Every row gives one point. Each copy is the shape, with its points in the same order, turned, moved and blurred by noise. Is it also mirrored, or only turned?

Shape:
[[-0.41 -0.53  0.15]
 [ 0.07 -0.33 -0.03]
 [-0.14  0.95  0.15]
 [ 0.01 -0.48 -0.51]
 [ 0.10 -0.50 -0.02]
 [-0.08  0.64  0.05]
 [ 0.77 -0.60 -0.62]
 [-0.01  0.13  0.13]
 [-0.35 -0.45 -0.14]]
Copy 1:
[[-0.28 -0.42  0.43]
 [-0.03  0.13  0.44]
 [-0.12  0.29 -0.90]
 [-0.50  0.27  0.76]
 [-0.05  0.09  0.62]
 [-0.22  0.31 -0.55]
 [-0.07  0.95  0.95]
 [ 0.01  0.09 -0.08]
 [-0.40 -0.23  0.42]]
Copy 1 is: mirrored
Copy 2:
[[ 0.85  0.12  0.28]
 [ 0.43 -0.20  0.16]
 [-0.28  0.59 -0.61]
 [ 0.69 -0.51 -0.14]
 [ 0.51 -0.27  0.28]
 [-0.11  0.36 -0.48]
 [ 0.26 -1.12  0.15]
 [ 0.18  0.15 -0.03]
 [ 0.82 -0.05  0.00]]
Copy 2 is: mirrored
Copy 3, 9 rows:
[[ 0.40 -0.41  0.25]
 [-0.05 -0.21 -0.02]
 [ 0.11  0.92 -0.19]
 [-0.01 -0.54 -0.48]
 [-0.13 -0.48  0.03]
 [ 0.04  0.66 -0.23]
 [-0.80 -0.68 -0.65]
 [-0.04  0.25  0.00]
 [ 0.28 -0.43 -0.12]]
Copy 3 is: mirrored

Shape (9 x 3):
[[-0.43 -0.03 -0.57]
 [ 0.15 -0.61 -0.46]
 [-0.20  0.55  0.25]
 [-0.36  0.01 -0.56]
 [-0.23 -0.71 -0.46]
 [ 0.25 -0.49  0.58]
 [ 0.13  0.24  0.44]
 [ 0.22  0.21  0.67]
 [-0.56 -0.43 -0.39]]
Copy 1 (9 x 3):
[[ 0.38 -0.43 -0.47]
 [ 0.67  0.01  0.11]
 [-0.63 -0.21 -0.48]
 [ 0.37 -0.42 -0.53]
 [ 0.67 -0.31  0.11]
 [-0.25  0.12  0.57]
 [-0.60  0.08 -0.10]
 [-0.73  0.13  0.11]
 [ 0.50 -0.64 -0.04]]
Copy 1 is: only turned
Copy 2, 9 rows:
[[ 0.63  0.00  0.44]
 [ 0.61 -0.26 -0.39]
 [-0.38 -0.06  0.58]
 [ 0.57  0.02  0.35]
 [ 0.78 -0.48 -0.11]
 [-0.30 -0.83 -0.34]
 [-0.48 -0.26  0.14]
 [-0.71 -0.40  0.03]
 [ 0.72 -0.44  0.31]]
Copy 2 is: mirrored
Copy 3:
[[-0.38 -0.18 -0.07]
 [-0.28  0.61 -0.05]
 [ 0.61 -0.38  0.13]
 [-0.35 -0.18  0.02]
 [-0.44  0.47  0.21]
 [ 0.61  0.70  0.29]
 [ 0.73 -0.01  0.02]
 [ 0.99  0.06  0.09]
 [-0.40  0.08  0.38]]
Copy 3 is: mirrored

Shape:
[[-0.02 -0.23 -0.19 -0.18]
 [ 0.31  0.63  0.10  0.52]
 [-0.12 -0.62 -0.07  0.24]
 [ 0.44  0.38  0.74  0.42]
 [-0.11 -0.25 -0.47  0.59]
 [ 0.80  0.00  0.41  0.10]
 [-0.15  0.23 -0.04 -0.89]
 [-0.38  0.55  0.16  0.20]
 [-0.13  0.51  0.82 -0.35]
 [-0.30 -0.37 -0.26  0.53]]
Copy 1, 10 rows:
[[-0.27 -0.01  0.02 -0.46]
 [-0.02 -0.02  0.38  0.70]
 [ 0.20 -0.26 -0.18 -0.48]
 [ 0.37  0.57  0.56  0.47]
 [ 0.05 -0.69 -0.12 -0.04]
 [ 0.28  0.31  0.87 -0.17]
 [-0.90  0.65 -0.06 -0.41]
 [-0.22  0.24 -0.22  0.46]
 [-0.12  1.04  0.01  0.26]
 [ 0.14 -0.58 -0.36 -0.12]]
Copy 1 is: mirrored
Copy 2:
[[ 0.26 -0.12  0.03  0.04]
 [-0.22  0.74 -0.18 -0.67]
 [ 0.49  0.29  0.01  0.40]
 [-0.62  0.87  0.16 -0.21]
 [ 0.68  0.45 -0.33 -0.07]
 [-0.25  0.60  0.67 -0.22]
 [-0.34 -0.74  0.03 -0.13]
 [-0.38  0.24 -0.61 -0.22]
 [-1.00  0.05 -0.10  0.04]
 [ 0.56  0.42 -0.40  0.19]]
Copy 2 is: only turned
Copy 3 (10 x 4):
[[-0.02 -0.07 -0.21 -0.45]
 [ 0.17  0.90 -0.46  0.09]
 [-0.26 -0.37 -0.70 -0.04]
 [ 0.45  0.57 -0.30  0.66]
 [-0.37  0.25 -0.91 -0.40]
 [ 0.65  0.20 -0.50  0.33]
 [ 0.26 -0.02  0.66 -0.49]
 [-0.26  0.66  0.10 -0.12]
 [ 0.14  0.38  0.57  0.49]
 [-0.55 -0.03 -0.69 -0.25]]
Copy 3 is: only turned
Copy 4:
[[-0.14  0.39  0.02  0.00]
 [-0.18 -0.67 -0.29  0.42]
 [ 0.27  0.73 -0.04  0.36]
 [ 0.54 -0.67 -0.21  0.18]
 [-0.29  0.48 -0.36  0.73]
 [ 0.45 -0.28 -0.52 -0.28]
 [-0.23  0.19  0.64 -0.70]
 [-0.15 -0.36  0.52  0.36]
 [ 0.38 -0.54  0.73 -0.28]
 [-0.07  0.56 -0.05  0.56]]
Copy 4 is: mirrored

Shape (9 x 4):
[[-0.44  0.03 -0.38 -0.42]
 [-0.54 -0.33 -0.22  0.27]
 [ 0.21 -0.20 -0.03  0.53]
 [-0.23  0.11  0.40 -0.39]
 [-0.09  0.31 -0.60 -0.43]
 [-0.26 -0.47  0.31 -0.06]
 [ 1.12 -0.07 -0.51 -0.66]
 [ 0.34  0.24 -0.61 -0.04]
 [ 0.35 -0.83  0.50 -0.31]]
Copy 1 (9 x 4):
[[ 0.17 -0.24 -0.43 -0.48]
 [ 0.34  0.46  0.06 -0.29]
 [ 0.12  0.32  0.15  0.47]
 [-0.39 -0.26  0.09 -0.30]
 [ 0.18 -0.38 -0.69 -0.11]
 [ 0.01  0.01  0.49 -0.27]
 [ 0.39 -1.23 -0.19  0.76]
 [ 0.20 -0.20 -0.58  0.46]
 [ 0.07 -0.54  0.95  0.07]]
Copy 1 is: mirrored
Copy 2, 9 rows:
[[-0.47  0.04  0.60 -0.36]
 [-0.07 -0.40  0.77  0.07]
 [ 0.60 -0.18  0.22  0.14]
 [-0.52  0.08 -0.08  0.08]
 [-0.21  0.42  0.55 -0.61]
 [-0.20 -0.50  0.06  0.12]
 [ 0.41  0.42 -0.39 -1.15]
 [ 0.38  0.46  0.39 -0.52]
 [ 0.01 -0.68 -0.58 -0.24]]
Copy 2 is: mirrored
Copy 3:
[[-0.28 -0.52 -0.46 -0.27]
 [ 0.11 -0.04 -0.79 -0.05]
 [ 0.43  0.32 -0.22 -0.01]
 [-0.43 -0.15  0.04  0.26]
 [-0.07 -0.70 -0.10 -0.49]
 [-0.31  0.34 -0.46  0.14]
 [ 0.01  0.01  0.81 -1.06]
 [ 0.44 -0.38  0.04 -0.56]
 [-0.55  0.82  0.04 -0.12]]
Copy 3 is: mirrored

Shape (11 x 6):
[[ 0.39  0.66  0.29 -0.31  0.35  0.35]
 [ 0.06  0.20  0.15 -0.40 -0.42  0.30]
 [ 0.17  0.28  0.30  0.28 -0.39  0.49]
 [-0.12  0.66 -0.14 -0.44  1.21 -0.05]
 [ 0.42  0.68 -0.42  0.53  0.39  0.03]
 [ 0.22  0.57  0.20  0.21 -0.08  0.04]
 [ 0.02  0.46 -0.02 -0.22 -0.06  0.51]
 [ 0.22  0.11 -0.12 -0.24 -0.16 -0.08]
 [-0.96 -0.60  0.19 -0.38 -0.23 -0.58]
 [-0.12 -0.72  0.01  0.29  0.76  0.20]
 [ 0.09  0.66  0.32  0.18 -0.44 -1.07]]
Copy 1 (11 x 6):
[[-0.03  0.20 -0.34  0.04  0.22  0.97]
 [-0.25  0.20 -0.02 -0.53  0.31  0.31]
 [-0.25  0.73 -0.10 -0.30 -0.16  0.32]
 [ 0.04 -0.26  0.17  0.92  0.45  1.02]
 [-0.53  0.07 -0.16  0.53 -0.59  0.67]
 [-0.04  0.30 -0.06 -0.09 -0.34  0.54]
 [-0.41  0.32  0.04 -0.19  0.22  0.60]
 [-0.20 -0.13 -0.14 -0.14  0.10  0.16]
 [ 0.40 -0.16  0.87 -0.10  0.53 -0.71]
 [-0.08  0.50 -0.12  0.98  0.37 -0.44]
 [ 0.57 -0.48  0.33 -0.34 -0.82  0.25]]
Copy 1 is: mirrored
Copy 2 (11 x 6):
[[-0.43 -0.29  0.25 -0.74 -0.41  0.21]
 [ 0.23  0.03  0.44 -0.32 -0.57  0.01]
 [ 0.22 -0.18  0.71 -0.07 -0.01  0.20]
 [-0.50 -0.24 -0.97 -0.79 -0.32 -0.05]
 [-0.65  0.19  0.08 -0.24  0.36 -0.30]
 [-0.20 -0.24  0.31 -0.17  0.00 -0.16]
 [ 0.16  0.03  0.24 -0.57 -0.17  0.12]
 [-0.05  0.22  0.19 -0.01 -0.58 -0.06]
 [ 0.97 -0.33 -0.61  0.53 -0.86 -0.39]
 [ 0.17  0.17 -0.69  0.43  0.10  0.61]
 [-0.37 -0.55  0.33  0.40 -0.52 -1.12]]
Copy 2 is: mirrored
Copy 3, 11 rows:
[[-0.17 -0.39  0.82 -0.51  0.35 -0.02]
 [ 0.07 -0.53  0.02 -0.47  0.16  0.43]
 [-0.20 -0.25  0.28  0.00  0.24  0.69]
 [-0.35 -0.05  0.56 -0.61  0.40 -1.10]
 [ 0.03  0.60  0.71 -0.13  0.52 -0.02]
 [-0.01 -0.14  0.46  0.02  0.52  0.27]
 [-0.22 -0.24  0.25 -0.54  0.31  0.34]
 [ 0.35 -0.20  0.18 -0.30  0.04  0.10]
 [ 0.20 -0.62 -1.07  0.20 -0.17 -0.43]
 [-0.50  0.13  0.06  0.16 -0.73 -0.42]
 [ 0.97 -0.38  0.18  0.50  0.84 -0.06]]
Copy 3 is: mirrored

Shape, 11 rows:
[[ 0.40  0.91  0.51 -0.12  0.48  0.61]
 [-0.05  0.39 -0.27 -0.97 -0.08  0.94]
 [ 0.74 -0.06  0.57 -0.21 -0.42  0.16]
 [ 0.00  0.33  0.01 -0.66 -0.29  0.83]
 [-0.41 -0.11 -0.21  0.17  0.26  0.30]
 [-0.52 -0.23 -0.15  0.24 -0.03 -0.65]
 [-0.48 -0.13  0.01  0.71 -0.32 -0.15]
 [ 0.17 -0.17  0.24 -0.29  0.13  0.37]
 [-0.04 -0.25  0.54 -0.09 -0.52 -0.08]
 [-0.53  0.03 -0.48  0.37 -0.11 -0.53]
 [-0.12  0.31 -0.74  0.59  0.38  0.11]]
Copy 1 (11 x 6):
[[-0.32 -0.42 -0.77  0.13  0.03  0.40]
 [ 1.08 -0.25 -0.69 -0.38 -0.08  0.57]
 [ 0.03  0.68  0.02  0.22  0.42  0.51]
 [ 0.90 -0.14 -0.48 -0.12  0.27  0.48]
 [ 0.48 -0.21 -0.07 -0.09  0.06 -0.67]
 [ 0.22 -0.12  0.91 -0.27  0.16 -0.64]
 [ 0.28 -0.20  0.63  0.24  0.62 -0.71]
 [ 0.28  0.37 -0.30 -0.17  0.13 -0.04]
 [ 0.24  0.43  0.39 -0.16  0.74  0.02]
 [ 0.41 -0.41  0.91 -0.07  0.04 -0.58]
 [ 0.38 -0.60  0.20  0.50 -0.40 -0.63]]
Copy 1 is: only turned
Copy 2:
[[-0.01  0.27  0.49 -1.31 -0.43 -0.13]
 [ 0.15  0.73  0.27 -0.40 -0.62  0.91]
 [ 0.19 -0.66  0.62 -0.22 -0.53 -0.05]
 [ 0.17  0.30  0.13 -0.41 -0.63  0.67]
 [ 0.06  0.35 -0.30 -0.24  0.39  0.04]
 [-0.37  0.16 -0.29  0.39  0.42 -0.48]
 [-0.01 -0.13 -0.68  0.03  0.21 -0.63]
 [ 0.09 -0.14  0.36 -0.33  0.06  0.30]
 [-0.27 -0.54  0.01  0.10 -0.27 -0.05]
 [-0.15  0.53 -0.44  0.44  0.25 -0.64]
 [ 0.51  0.79 -0.25 -0.30  0.31 -0.61]]
Copy 2 is: mirrored
Copy 3 (11 x 6):
[[-0.12 -0.61 -0.40 -0.63 -0.20  0.89]
 [-0.72  0.10  0.20 -0.45  0.80  0.72]
 [-0.66 -0.49 -0.40  0.12 -0.20 -0.23]
 [-0.75  0.07  0.09 -0.32  0.39  0.54]
 [ 0.40  0.34  0.18  0.00  0.14  0.28]
 [ 0.54  0.23  0.65  0.10 -0.19 -0.47]
 [ 0.39  0.60  0.21  0.03 -0.56 -0.21]
 [-0.21 -0.29 -0.25  0.12  0.18  0.30]
 [-0.41 -0.07  0.21  0.41 -0.47 -0.26]
 [ 0.55  0.34  0.47 -0.29 -0.07 -0.56]
 [ 0.76  0.46 -0.06 -0.68  0.28 -0.03]]
Copy 3 is: only turned

Shape, 14 rows:
[[-0.25  0.22  0.03 -0.19  0.08  0.52 -0.27 -0.35]
 [-0.36 -0.53 -0.57 -0.07  0.02  0.14  0.51 -0.39]
 [ 0.04  0.11  0.05 -0.22  0.16  0.18 -0.01  0.39]
 [-0.26  0.25 -0.07  0.03  0.27 -0.31  0.28 -0.34]
 [-0.40 -0.24 -0.35 -0.08  0.07  0.55  0.31 -0.41]
 [ 0.48  0.20 -0.10  0.29  0.17 -0.23  0.22 -0.44]
 [-0.08 -0.08 -1.17 -0.14  0.32  0.42 -0.33  0.36]
 [ 1.23 -0.79 -0.17  0.97 -0.41  0.27 -1.09 -0.31]
 [ 0.03 -0.04 -0.89  0.59  0.17  0.60  0.49  0.52]
 [-0.06  0.09 -0.08  0.69  0.39 -0.97  0.56 -0.06]
 [-0.23  0.20 -0.09 -0.15 -0.04  0.51 -0.02 -0.33]
 [-0.29 -0.37 -0.60  0.50  0.07  0.33  0.51  0.25]
 [ 0.54  0.20 -0.47 -0.03 -1.05  0.18 -0.02 -0.27]
 [ 0.25  0.17 -0.02 -0.19  0.17  0.49  0.58  0.11]]
Copy 1, 14 rows:
[[-0.48 -0.27  0.32 -0.39 -0.47 -0.35 -0.23 -0.04]
 [-0.79 -0.21 -0.26  0.49 -0.29 -0.04  0.29  0.55]
 [-0.16  0.49  0.07 -0.19 -0.36 -0.36  0.05  0.03]
 [-0.08 -0.27 -0.28  0.00 -0.43  0.10  0.11 -0.05]
 [-0.77 -0.28  0.01  0.27 -0.42 -0.35  0.04  0.51]
 [ 0.24 -0.37  0.01 -0.18 -0.06  0.12  0.45  0.28]
 [-1.10  0.20  0.00 -0.35  0.05 -0.54  0.74 -0.09]
 [ 0.20 -0.35  0.98 -0.16  1.65 -0.37 -0.04  0.44]
 [-0.35  0.14  0.08  0.46 -0.12 -0.94  1.13  0.16]
 [ 0.45 -0.22 -0.62  0.52 -0.10  0.23  0.64 -0.39]
 [-0.50 -0.29  0.30 -0.12 -0.52 -0.31 -0.07  0.19]
 [-0.55  0.00 -0.04  0.76 -0.07 -0.57  0.65  0.24]
 [-0.28  0.05  1.17 -0.12 -0.09  0.34  0.62  0.38]
 [ 0.05  0.19  0.03 -0.10 -0.67 -0.37  0.35  0.57]]
Copy 1 is: only turned
Copy 2 (14 x 8):
[[ 0.23 -0.28  0.19  0.36 -0.43 -0.26 -0.41  0.24]
 [ 0.02 -0.45 -0.38  0.40 -0.77 -0.17  0.05 -0.80]
 [-0.04 -0.08 -0.29  0.38  0.22 -0.09 -0.10 -0.04]
 [ 0.11 -0.46 -0.09 -0.19 -0.35  0.36 -0.34 -0.34]
 [ 0.31 -0.47 -0.16  0.62 -0.60 -0.30 -0.25 -0.25]
 [-0.25 -0.29  0.06 -0.51 -0.21 -0.22 -0.29 -0.44]
 [-0.07  0.78 -0.49  0.55 -0.73 -0.27  0.01 -0.10]
 [-0.79  0.30  1.01 -0.26 -0.02 -1.42  0.83 -0.29]
 [ 0.32  0.44 -0.66  0.30 -0.05 -0.69 -0.01 -0.92]
 [-0.10 -0.26 -0.05 -0.51  0.13  0.54 -0.07 -1.18]
 [ 0.32 -0.30 -0.08  0.13 -0.43 -0.36 -0.27  0.09]
 [ 0.31  0.17 -0.39  0.53 -0.18 -0.36  0.14 -0.89]
 [ 0.17 -0.50 -0.40 -0.54 -0.50 -0.83  0.56  0.17]
 [ 0.09 -0.43 -0.62  0.21  0.06 -0.45 -0.61 -0.10]]
Copy 2 is: only turned

Shape (11 x 8):
[[ 0.18 -0.58  0.13 -0.31  0.01 -0.21  0.39 -0.31]
 [ 0.38  0.68  0.34 -0.07 -0.12  0.18 -0.38 -0.38]
 [-0.75 -0.83  0.14 -0.18 -0.40 -0.31  0.11  0.49]
 [-0.47 -0.33  0.25 -0.49 -0.47  0.41 -0.40  0.22]
 [-0.37  0.36 -0.18  0.14  0.45 -0.30  0.05 -0.18]
 [ 1.17 -0.48 -0.37 -0.01  0.51  0.13  0.35 -0.28]
 [-0.21  0.34 -0.06  0.28 -0.55  0.22 -0.02 -0.40]
 [ 1.02 -0.83  0.06  0.15  0.15 -0.15 -0.26  0.01]
 [-0.30 -0.52  0.29  0.51 -0.09  0.87 -0.03  0.59]
 [-0.61 -0.17  0.41 -0.12 -0.33 -0.25  0.31  0.93]
 [ 0.59  0.42 -0.46  0.27  0.09  0.25 -0.20  0.66]]
Copy 1, 11 rows:
[[ 0.34  0.75 -0.49  0.18  0.00 -0.27  0.49 -0.18]
 [ 0.16 -0.58 -0.27 -0.43  0.00  0.17  0.42  0.12]
 [-0.31  0.80 -0.31  1.14  0.26  0.21  0.05 -0.20]
 [ 0.01  0.06  0.06  0.80  0.57  0.33  0.43  0.21]
 [ 0.17 -0.05 -0.59 -0.10  0.23  0.01 -0.42 -0.60]
 [ 0.30  0.33 -0.26 -0.38 -0.11 -1.21  0.81 -0.57]
 [ 0.30 -0.22  0.16  0.11 -0.30  0.24 -0.10 -0.01]
 [-0.26  0.37 -0.26  0.01 -0.21 -0.60  1.20 -0.66]
 [ 0.04 -0.44 -0.13  1.32 -0.03 -0.38  0.41 -0.33]
 [-0.57  0.27 -0.70  1.05  0.22  0.03 -0.20  0.21]
 [-0.57 -0.58  0.01 -0.06  0.12 -0.81  0.12 -0.24]]
Copy 1 is: mirrored
Copy 2 (11 x 8):
[[ 0.03 -0.18  0.26  0.62  0.55 -0.19  0.07 -0.10]
 [-0.60  0.25 -0.45 -0.27 -0.09 -0.50 -0.11  0.26]
 [ 0.01 -0.71  0.76  0.46 -0.16  0.72 -0.28 -0.13]
 [-0.55 -0.29  0.42 -0.03 -0.18  0.28 -0.03 -0.47]
 [ 0.06 -0.07 -0.55  0.28  0.24  0.47 -0.03  0.40]
 [ 0.58  0.78  0.01  0.66  0.65 -0.74 -0.22 -0.21]
 [-0.77  0.42  0.03  0.12 -0.13  0.21  0.01  0.45]
 [ 0.41  0.20  0.44  0.23  0.57 -0.68 -0.89 -0.25]
 [ 0.43  0.20  0.77 -0.49 -0.33  0.39  0.14 -0.12]
 [ 0.24 -0.84  0.32  0.35 -0.78  0.49 -0.03  0.05]
 [ 0.39  0.71 -0.42  0.03 -0.55 -0.06 -0.52  0.03]]
Copy 2 is: only turned
Copy 3, 11 rows:
[[-0.02  0.39  0.05  0.31 -0.50  0.55 -0.06 -0.41]
 [-0.14 -0.07 -0.75 -0.09  0.54  0.07 -0.48  0.13]
 [ 0.44  0.77  0.33  0.17 -0.01  0.21  0.92 -0.72]
 [ 0.36  0.65  0.24  0.04  0.73  0.34  0.43  0.01]
 [ 0.14 -0.51 -0.21 -0.30  0.06 -0.02  0.23 -0.56]
 [-0.16 -0.06  0.17  0.12 -0.91 -0.17 -0.73  0.24]
 [ 0.70  0.16 -0.67 -0.35  0.31  0.18 -0.03 -0.10]
 [-0.40  0.52  0.10  0.48 -0.64 -0.27 -0.03  0.51]
 [ 0.14  0.97  0.37 -0.95  0.30 -0.09  0.26  0.15]
 [ 0.16  0.94  0.03 -0.27  0.35 -0.21  0.54 -1.06]
 [ 0.30  0.09 -0.04 -0.21  0.08 -0.98 -0.32  0.07]]
Copy 3 is: mirrored
Copy 4 (11 x 8):
[[ 0.42 -0.47  0.16  0.16  0.15 -0.26  0.07  0.06]
 [-0.24  0.36 -0.85  0.26  0.12 -0.14  0.57 -0.03]
 [ 0.43 -0.04  0.82 -0.79 -0.09  0.43  0.21 -0.09]
 [-0.32 -0.12  0.02 -0.42 -0.27  0.60  0.54 -0.38]
 [ 0.11  0.66  0.18  0.46  0.06  0.22  0.39  0.52]
 [-0.24 -0.58 -0.38  0.67  0.66 -0.36 -0.73  0.18]
 [ 0.23  0.12 -0.61 -0.17 -0.16  0.20  0.44  0.48]
 [ 0.32 -0.30 -0.23  0.34  0.42 -0.04 -0.83 -0.46]
 [-0.38  0.09 -0.05 -0.57 -0.82  0.11 -0.50  0.12]
 [ 0.00  0.46  0.61 -0.85 -0.16 -0.09  0.23  0.04]
 [-0.51  0.54 -0.45 -0.20  0.66 -0.01 -0.57  0.28]]
Copy 4 is: mirrored
